Every row gives one point. Examples show where two turns around zero, p and q, send a point. Write where each new point lands after one turn and then the other. Backwards means that the second turn is done in reverse. Each puzzle has new turns, and all numbers are rounded.
In the rows, zero is written as 128.

Turn p:
[164 102 124] -> [170 142 126]
[125  94 153] -> [135 151  93]
[163 162 115] -> [151  91 154]
[ 81 127  85] -> [ 85 158 165]
[107 156 162] -> [ 98  98 104]
Turn q:
[124 143 160] -> [126 117  94]
[123 102 151] -> [102 146 113]
[174 146 104] -> [179 144 140]
[109 100  98] -> [104 133 166]
[178 121 130] -> [159 167 121]
[ 61 155 126] -> [ 97  63 133]
Where do these land?
p, then q: [116  90  46] -> [155  88  51]
q, then p backwards: [148 123 160] -> [122  99 152]
p, then q: [131 133 141] -> [125 135 140]
p, then q: [136 151 127] -> [112 146 125]
q, then p: [109 144 167] -> [123 164 156]

Turn p:
[144 130 112 128] -> [114 130 112 120]
[ 99 105 163 150] -> [170 140 162 125]
[106 161  88 140] -> [113  78 126 103]
[163 135 139  72] -> [ 94 147 108 179]
[125  59 117 116] -> [107 182 162 107]
[131 177 148 162] -> [169  91  98 133]
Turn q:
[172  99 121 120] -> [151 131 151  85]
[111 132 111  93] -> [ 92 131 151 132]
[100 154 151 111] -> [ 99 100 117 152]
[177 164 116 144] -> [178 114 160 146]
[ 80  91 142 173] -> [120 163  60 125]
Where do these land?
p, then q: [156  96 109 152] -> [104 115 166 151]
p, then q backwards: [106 138 185 109] -> [144 182 105 149]
p, then q: [ 86 156 156 138] -> [160 122 111  82]
p, then q backwards: [170 118  91 134] -> [ 95  84 141 128]
q, then p: [167 136  81 132] -> [161 135  94 167]
p, then q: [ 83 125 146 104] -> [145 104  85 113]

Turn p:
[127  89 130  92 123 101] -> [168 104 145 142 100 138]
[133 184 121 159 183 168] -> [ 42 145 130 108 139 102]
[111 126 151 122  92 125] -> [165 149 120 113 130 136]
[131 115 127 110 100  58] -> [175 137 116 178  96 144]
[ 91 106 134 124 144  91] -> [136 122 120 128  82 163]
[163 162 145 143 157 192] -> [ 76 143 164 102 172  96]
[111 115  98  98  98 113] -> [168 105 101 134 111 114]
[156 127 119 176 127 176] -> [ 95 120 128 119 193 132]
Turn q:
[128  88 159 139  84 133] -> [160 165 108 154 146 157]
[141  99 125 109 136 152] -> [137 124 110 134  94 148]
[ 65 170 136  92 133 116] -> [108 160 171  65 129 123]
[178 156 106 145 134 179] -> [155  58  98 117 128 119]
[174 145  65 133 137  99] -> [131  87 140 158 108  63]
[132 120 177  97 139 117] -> [124 135 162 135 123 177]
[149 122 112 168 122 136] -> [133 110  96 149 146 110]
[ 57 123 144 141 140  92] -> [ 76 186 140 112 150 125]
Where do these land?
p, then q: [130  54 143 173 129 120] -> [130 102  66 110 105 178]
p, then q: [ 90 159 127 120 108 108] -> [159 119 143 121 125  84]
q, then p: [151 134 141 152 128 156] -> [116  86 138 130 137 132]
q, then p: [121 107 137 149 169  89] -> [111 142  92  92 115 160]
q, then p: [150 153 155  75 117 170] -> [163 113 182 117 166 104]
q, then p: [185 170 154  77  88 161] -> [153 113 212 145 180 125]
q, then p backwards: [ 95 105 110 168 155 123] -> [122 176 101 160 141 132]
p, then q: [129 119  99 150 132 103] -> [123 134  87 128 130 110]
q, then p: [102 151  86  88 125 122] -> [177 161 133 148 105 115]

Turn p:
[156 129 116 130 106  94] -> [157 131 137 137 164 143]
[100 154 192 167 130 119] -> [108 105 113 200 108 106]
[ 89  89 144  98 143 147] -> [ 97 102 118 103  88 156]
[ 99  65 137 150 165 149] -> [ 73  77 106  96 125 121]
[162 160  55 104 128 104] -> [156 182 180  99 166 133]
[120 157 135 135  90 150] -> [164 131 126 143 100 104]
[170 142 117 112 133 132] -> [141 168 117 119 147 133]
Turn q:
[ 94 126 158 188 116 144] -> [150 118 178 119 182 123]
[162 119 149 152 100  45] -> [125 142 105 208 161  86]
[116 139 119  94 141 128] -> [141 135 104 114 107 143]
[110 170 144 111 109 169] -> [157 109 152 124 111 179]
[124 140  96 158 179 161] -> [112  83 123  71 138 120]
[146  99 140 117 143 150] -> [118 135 148 115  98 105]
[109 126 154  74 110 125] -> [162 167 127 139  95 149]
[162 105  63 130 127 103] -> [ 59 135  88 133 133 119]
Where do these land?
p, then q: [191 136  98 128 104 119] -> [124  78  95 126  89 107]
p, then q: [128 115 109 145 102  72] -> [132 118 154 111 109  72]
p, then q: [127 109 172  90 165 169] -> [109 145 123 107 145 202]
q, then p: [104  97 133 120 138 188] -> [144 148 105 149  84 169]
p, then q: [147 151 123 186  97  77] -> [126  96 125 127 146  47]
p, then q: [ 87 139 122 123 173 135] -> [170 157 141 132 152 152]
q, then p: [111 150 138 104 117 136] -> [148 142 103 115 127 113]
